Each row of a before or after table is a point. The points were changed in one or more steps. Then noise was added and the rows were shuffled. The steps act on columns, c1 being the first. Name the steps. A step turns or swaps two columns, mirrors them in a line or flattens them onto one, adds a multiple of one to another, or multiplies or shifts one. Angles are multiples of 10 degrees, from the lower column toward the higher: turns from -170 to 170, lines from 10 to 170 but not 90. Use the fewest steps. Two steps may share a column if one is a turn and the other turns, adds or multiplies; they go together, in the order done. Otherwise the lowest column goes first.

Before (11 x 2):
[[ 0.21 -0.32]
 [ 0.06 -0.12]
 [-0.35  0.07]
 [-0.29  0.07]
 [ 0.14 -0.80]
 [-0.42  0.08]
 [ 0.27 -0.26]
 [-0.24  0.09]
 [ 0.07 -0.78]
 [-0.13  0.03]
 [-0.14 -0.03]]
After (11 x 2):
[[ 0.10 -0.06]
 [-0.36 -0.22]
 [-0.32 -0.15]
 [-0.27 -0.11]
 [-0.09 -0.10]
 [ 0.63 -0.51]
 [ 0.55 -0.56]
 [ 0.36 -0.02]
 [-0.12 -0.06]
 [ 0.36 -0.10]
 [-0.24 -0.09]]
Steps: turn c1 and c2 by 40 degrees

Before (12 x 4):
[[ 0.23  0.23 -0.14  0.24]
 [-0.26 -0.01 -0.02  0.10]
 [-0.25 -0.11  0.68 -0.03]
 [ 0.13 -0.15  0.01 -0.21]
 [ 0.13 -0.01 -0.06 -0.35]
 [ 0.40  0.08 -0.16 -0.10]
 [ 0.24 -0.39  0.40 -0.18]
 [-0.09 -0.04  0.20  0.02]
 [ 0.19 -0.06  0.07  0.40]
 [-0.32 -0.28  0.34  0.19]
 [ 0.06  0.11  0.54  0.13]
 [ 0.54  0.10 -0.08  0.00]]
After (12 x 4):
[[ 0.09 -0.37  0.07 -0.14]
 [-0.35 -0.04  0.41  0.44]
 [ 0.12  0.11  0.00  0.25]
 [ 0.23  0.30 -0.06  0.17]
 [ 0.62  0.13 -0.17 -0.02]
 [-0.85 -0.30  0.32  0.15]
 [-0.23 -0.10 -0.01 -0.05]
 [ 0.66  0.05 -0.08 -0.09]
 [-1.26 -0.03  0.68  0.11]
 [ 0.43 -0.10 -0.15 -0.33]
 [-0.74 -0.06  0.54 -0.16]
 [-0.40 -0.05  0.20  0.03]]
Steps: add -1.5 times c3 to c1; mirror c2 and c4 in the line at 150 degrees

Before (10 x 8):
[[ 0.24  0.24 -0.07  0.23  0.57 -0.59  0.04 -0.38]
 [-0.18  0.42 -0.02 -0.05  0.33 -0.14 -0.49 -0.32]
 [ 0.33  0.13  0.14  0.17  0.10 -0.10 -0.36 -0.42]
 [ 0.30  0.51 -0.18  0.06  0.36  0.01  0.26 -0.06]
 [ 0.18  0.29 -0.25  0.44  0.28 -0.25 -0.40  0.04]
 [ 0.17 -0.24  0.30 -0.62 -0.16  0.16 -0.24  0.69]
 [-0.08 -0.30  0.15 -0.23 -0.34  0.37  0.07  0.39]
 [ 0.34  0.03 -0.15 -0.47 -0.36  0.08 -0.18  0.22]
 [ 0.05 -0.46 -0.35 -0.58 -0.20  0.20  0.11  0.40]
 [ 0.34 -0.37 -0.16 -0.45  0.16  0.53 -0.04  0.36]]
After (10 x 8):
[[ 0.09  0.04  0.02 -0.48  0.38  0.35 -0.17  0.21]
 [-0.10  0.14 -0.10  0.16 -0.13  0.33 -0.36 -0.42]
 [-0.27  0.30  0.32  0.44 -0.19  0.16 -0.39  0.03]
 [ 0.54 -0.38  0.20 -0.44 -0.08  0.36 -0.02  0.37]
 [-0.12  0.43  0.13 -0.06 -0.32 -0.20 -0.50 -0.31]
 [ 0.14 -0.24 -0.34 -0.63  0.04  0.17 -0.25  0.70]
 [ 0.02  0.52  0.29  0.06 -0.26  0.31  0.28 -0.06]
 [ 0.21 -0.45  0.25 -0.59  0.30  0.07  0.11  0.41]
 [ 0.37 -0.32 -0.25 -0.23  0.29 -0.07  0.09  0.39]
 [-0.59  0.23  0.26  0.24 -0.51  0.24  0.07 -0.38]]
Steps: swap c1 and c6; turn c3 and c5 by -160 degrees

Before (13 x 12):
[[-0.41 -0.67 -0.73  0.51 -0.14 -0.02 -0.19  0.35  0.03 -0.25  0.22 -0.50]
 [-0.04  0.09  0.16 -0.02  0.21 -0.09  0.12  0.01 -0.60  0.32 -0.30  0.06]
 [ 0.33  0.05 -0.29 -0.01  0.11 -0.36 -0.22 -0.29  0.10 -0.06  0.09  0.45]
 [ 0.00  0.22 -0.44  0.41 -0.29  0.05  0.67  0.36 -0.22  0.03 -0.12 -0.17]
 [ 0.64 -0.30  0.03 -0.05 -0.52 -0.36 -0.29 -0.62  0.10  0.11 -0.05  0.21]
 [-0.45 -0.44 -0.22  0.72 -0.19 -0.30 -0.19  0.45  0.24 -0.10  0.62 -0.49]
 [-0.19  0.11 -0.42  0.52 -0.53  0.26  0.06  0.22 -0.51 -0.29  0.32 -0.12]
 [ 0.12  0.15  0.00 -0.29 -0.03  0.14  0.48  0.20 -0.41 -0.15  0.10 -0.18]
 [ 0.69  0.05 -0.11 -0.02 -0.24 -0.33 -0.53  0.19  0.10 -0.17 -0.25  0.24]
 [ 0.01  0.16 -0.65  0.07 -0.52 -0.22  0.11  0.28 -0.60  0.11  0.32 -0.24]
 [ 0.48  0.36  0.02 -0.15  0.24  0.18 -0.10 -0.22 -0.13  0.39 -0.15 -0.09]
 [ 0.34 -0.34 -0.04  0.14  0.12  0.23  0.39  0.06 -0.65  0.58  0.34  0.17]
 [ 0.04  0.01 -0.10 -0.26 -0.22  0.05 -0.23  0.07  0.09  0.31 -0.06  0.32]]
After (13 x 12):
[[ 0.34 -0.05 -0.28  0.04  0.11  0.10 -0.23 -0.28  0.10  0.35  0.11 -0.45]
 [-0.47  0.14 -0.20 -0.83 -0.18 -0.29 -0.20  0.43  0.24  0.30  0.38  0.38]
 [-0.16 -0.27 -0.40 -0.44 -0.52  0.27  0.06  0.22 -0.52 -0.08  0.20  0.30]
 [ 0.34  0.26 -0.04 -0.25  0.14 -0.25  0.39  0.06 -0.65 -0.50  0.26 -0.34]
 [ 0.04  0.08 -0.10  0.25 -0.23 -0.08 -0.25  0.06  0.09 -0.21  0.01 -0.40]
 [ 0.68 -0.04 -0.11  0.03 -0.27  0.10 -0.52  0.19  0.11  0.37 -0.25 -0.23]
 [ 0.62  0.29  0.02 -0.05 -0.53 -0.14 -0.32 -0.64  0.09  0.26 -0.07 -0.32]
 [ 0.13 -0.05 -0.01  0.34 -0.03  0.08  0.48  0.18 -0.41 -0.05  0.19  0.23]
 [ 0.00 -0.34 -0.44 -0.32 -0.31 -0.08  0.69  0.39 -0.22 -0.07 -0.22  0.14]
 [-0.05 -0.08  0.17  0.04  0.21 -0.25  0.13 -0.01 -0.62 -0.08 -0.28 -0.20]
 [ 0.49 -0.28 -0.01  0.27  0.24 -0.26 -0.10 -0.21 -0.14 -0.35 -0.07 -0.05]
 [-0.39  0.46 -0.72 -0.73 -0.14 -0.08 -0.22  0.35  0.04  0.12 -0.02  0.54]
 [ 0.03 -0.17 -0.65 -0.02 -0.51 -0.31  0.11  0.30 -0.59  0.15  0.32  0.11]]
Steps: turn c2 and c4 by 160 degrees; add 0.3 times c4 to c11; turn c6 and c10 by -120 degrees; turn c6 and c12 by -150 degrees

Before (9 x 18):
[[ 0.28 -0.26 -0.02 -0.21 -0.40  0.07 -0.17  0.62 -0.28  0.14 -0.80 -0.26
  -0.20 -0.24  0.54 -0.43  0.43  0.05]
 [ 0.23  0.09 -0.31 -0.49 -0.51 -0.57  0.30 -0.26 -0.43  0.11  0.56  0.05
   0.50 -0.31  0.31 -0.22 -0.14  0.13]
 [ 0.07 -0.63  0.40 -0.19  0.09  0.29  0.09 -0.13  0.02 -0.31  0.39  0.20
   0.11 -0.42 -0.58  0.34 -0.28 -0.52]
 [-0.13 -0.21  0.07  0.14  0.17 -0.20 -0.25 -0.15  0.44 -0.34  0.22 -0.41
   0.32 -0.32 -0.44 -0.30 -0.27 -0.29]
 [-0.04  0.11 -0.33 -0.46 -0.10  0.07  0.06  0.17  0.27 -0.14 -0.16 -0.19
  -0.14  0.44  0.22  0.30 -0.36 -0.45]
 [ 0.38 -0.28 -0.21 -0.60  0.40  0.00  0.58 -0.11  0.39 -0.03  0.17 -0.62
  -0.08  0.57 -0.29 -0.22  0.07 -0.03]
 [ 0.03  0.11 -0.73 -0.13 -0.26 -0.01 -0.74 -0.16 -0.27  0.10 -0.21 -0.41
   0.33  0.08 -0.34 -0.40 -0.23 -0.24]
 [ 0.37 -0.28 -0.20 -0.27  0.27  0.32 -0.10  0.30  0.15  0.13  0.25 -0.25
  -0.17  0.01 -0.16 -0.29  0.06  0.52]
 [ 0.29 -0.04 -0.70 -0.18 -0.06  0.32  0.23  0.29  0.09  0.15  0.31 -0.08
   0.21  0.16 -0.01 -0.27  0.00  0.11]]
After (9 x 18):
[[ 0.04  0.12 -0.73 -0.13  0.31  0.07 -0.75 -0.01 -0.28  0.10 -0.21 -0.50
   0.32  0.08 -0.34 -0.18 -0.23 -0.20]
 [-0.14 -0.20  0.07  0.13 -0.06  0.09 -0.25  0.21  0.45 -0.34  0.22  0.12
   0.33 -0.31 -0.44 -0.55 -0.28 -0.18]
 [ 0.29 -0.04 -0.69 -0.18 -0.10  0.00  0.22 -0.27  0.09  0.15  0.30 -0.42
   0.20  0.16 -0.01  0.14 -0.01  0.00]
 [ 0.36 -0.29 -0.21 -0.26 -0.38 -0.12 -0.10 -0.13  0.14  0.13  0.25 -0.04
  -0.16  0.00 -0.17 -0.26  0.06  0.35]
 [ 0.24  0.09 -0.31 -0.48  0.56 -0.11  0.30 -0.03 -0.44  0.11  0.56 -0.06
   0.48 -0.31  0.32  0.09 -0.12  0.30]
 [ 0.37 -0.28 -0.20 -0.61 -0.30  0.01  0.59  0.30  0.38 -0.02  0.16 -0.29
  -0.08  0.57 -0.29 -0.55  0.07 -0.02]
 [ 0.26 -0.25 -0.01 -0.22  0.02  0.00 -0.17 -0.75 -0.28  0.14 -0.79  0.24
  -0.21 -0.24  0.54 -0.43  0.42  0.03]
 [ 0.07 -0.63  0.42 -0.19 -0.03  0.19  0.10  0.16  0.01 -0.31  0.39  0.16
   0.10 -0.42 -0.58  0.15 -0.29 -0.54]
 [-0.04  0.11 -0.35 -0.45  0.00  0.16  0.05 -0.21  0.26 -0.15 -0.16 -0.65
  -0.15  0.42  0.21  0.16 -0.36 -0.41]]
Steps: add -1 times c3 to c16; turn c12 and c16 by 60 degrees; turn c5 and c8 by 150 degrees; flatten c6 and c18 onto the line at 110 degrees

Before (11 x 24):
[[-0.15 -0.44 -0.02 -0.23  0.09  0.28  0.65 -0.06 -0.25  0.35 -0.42  0.16
   0.25  0.50 -0.19  0.06 -0.24  0.05 -0.30 -0.10 -0.08  0.23 -0.14 -0.76]
 [-0.13  0.18  0.62  0.03  0.04  0.41 -0.02  0.26 -0.13 -0.01  0.23 -0.11
   0.23  0.22  0.13 -0.58 -0.54  0.28  0.31  0.40 -0.07  0.20  0.27 -0.60]
 [-0.50  0.30  0.41  0.80  0.64  0.17  0.09 -0.20  0.23 -0.30  0.44 -0.36
   0.08 -0.30  0.40 -0.20  0.24 -0.66  0.34  0.21 -0.31  0.14 -0.05 -0.14]
 [-0.25 -0.13 -0.17  0.04 -0.03  0.19  0.25  0.13 -0.42 -0.13 -0.22  0.02
   0.15  0.17  0.09 -0.05 -0.25  0.37 -0.20 -0.28  0.05  0.65  0.06 -0.76]
 [ 0.21 -0.64  0.05 -0.15  0.01  0.55  0.58  0.20 -0.51  0.06 -0.20  0.24
   0.11  0.27  0.05 -0.16 -0.32  0.08  0.17  0.09 -0.03  0.66  0.10 -0.53]
 [-0.16  0.48 -0.08  0.76  0.36 -0.04  0.22 -0.39  0.17 -0.33  0.40 -0.48
   0.13 -0.18  0.78 -0.53  0.11 -0.22  0.40  0.21 -0.15 -0.26 -0.12  0.04]
 [ 0.38 -0.38 -0.23 -0.18  0.09 -0.05 -0.12 -0.25 -0.17 -0.26 -0.42  0.11
  -0.58  0.14  0.26  0.42  0.03  0.24  0.18  0.24  0.37  0.08 -0.18 -0.44]
 [ 0.32  0.24 -0.23  0.14 -0.09  0.01 -0.30 -0.24  0.31 -0.53 -0.53 -0.25
  -0.64 -0.25  0.44 -0.26  0.44 -0.35  0.48 -0.11  0.28 -0.33 -0.12 -0.07]
 [ 0.33  0.05 -0.32 -0.05  0.15  0.00 -0.03 -0.31 -0.04 -0.78 -0.71  0.11
   0.01 -0.07  0.16  0.15  0.20  0.01  0.28  0.16  0.13 -0.11  0.03 -0.30]
 [ 0.47 -0.23 -0.20 -0.11  0.37  0.14 -0.11  0.06  0.04 -0.56 -0.23  0.17
  -0.51  0.10  0.20  0.06  0.23  0.19  0.18 -0.22  0.01 -0.31  0.09 -0.19]
 [-0.23  0.17  0.34  0.51 -0.34  0.57 -0.29  0.47 -0.26  0.09  0.04  0.00
   0.26  0.73  0.42 -0.38 -0.47  0.17  0.42  0.39 -0.39  0.17  0.35 -0.33]]
After (11 x 24):
[[ 0.21 -0.68  0.06 -0.19  0.23  0.56  0.57 -0.17 -0.51  0.07 -0.03  0.08
   0.12  0.25  0.05  0.02 -0.32  0.02  0.29  0.10 -0.03  0.66  0.11 -0.53]
 [ 0.32  0.46 -0.23  0.00  0.13  0.03 -0.30 -0.22  0.33 -0.52  0.53 -0.52
  -0.64 -0.24  0.44 -0.14  0.45 -0.40  0.20 -0.11  0.29 -0.31 -0.12 -0.02]
 [-0.16  0.57 -0.09  0.12 -0.19 -0.03  0.22  0.62  0.16 -0.32  0.03 -0.63
   0.12 -0.19  0.79 -0.15  0.12 -0.37  0.01  0.21 -0.14 -0.26 -0.12  0.28]
 [-0.13 -0.43  0.64 -0.20  0.02  0.40 -0.01  0.03 -0.12 -0.02 -0.36 -0.27
   0.23  0.23  0.13  0.04 -0.53  0.07  0.15  0.40 -0.07  0.20  0.29 -0.51]
 [-0.16 -0.42 -0.03 -0.26  0.26  0.28  0.63 -0.11 -0.25  0.36  0.32  0.31
   0.25  0.51 -0.19  0.02 -0.25  0.08 -0.13 -0.11 -0.08  0.24 -0.13 -0.75]
 [ 0.38 -0.15 -0.22 -0.16  0.18 -0.04 -0.12 -0.03 -0.16 -0.25  0.47 -0.06
  -0.58  0.14  0.25  0.14  0.02  0.34  0.21  0.24  0.38  0.09 -0.18 -0.44]
 [ 0.34  0.37 -0.32 -0.10  0.35  0.01 -0.03 -0.10 -0.03 -0.76  0.71 -0.09
   0.01 -0.06  0.17  0.02  0.20  0.05  0.28  0.15  0.14 -0.11  0.02 -0.28]
 [-0.25  0.01 -0.17 -0.22  0.17  0.21  0.27 -0.19 -0.43 -0.12  0.04  0.14
   0.12  0.18  0.08  0.12 -0.24  0.30 -0.14 -0.26  0.05  0.64  0.06 -0.65]
 [-0.51 -0.10  0.41  0.05  0.04  0.16  0.08  0.77  0.23 -0.30 -0.14 -0.52
   0.07 -0.31  0.39 -0.25  0.25 -0.66  0.03  0.22 -0.31  0.14 -0.03  0.13]
 [ 0.48 -0.04 -0.21 -0.09  0.40  0.13 -0.10  0.14  0.06 -0.56  0.10  0.02
  -0.52  0.08  0.21  0.08  0.24  0.18  0.25 -0.20  0.01 -0.31  0.08 -0.20]
 [-0.22 -0.19  0.34 -0.06 -0.02  0.57 -0.29 -0.43 -0.26  0.10 -0.38 -0.27
   0.25  0.75  0.40  0.02 -0.46  0.04  0.33  0.39 -0.40  0.19  0.36 -0.12]]
Steps: add -1 times c3 to c2; flatten c4 and c24 onto the line at 70 degrees; turn c8 and c11 by -130 degrees; turn c5 and c8 by 50 degrees; turn c12 and c19 by 40 degrees; flatten c16 and c18 onto the line at 70 degrees
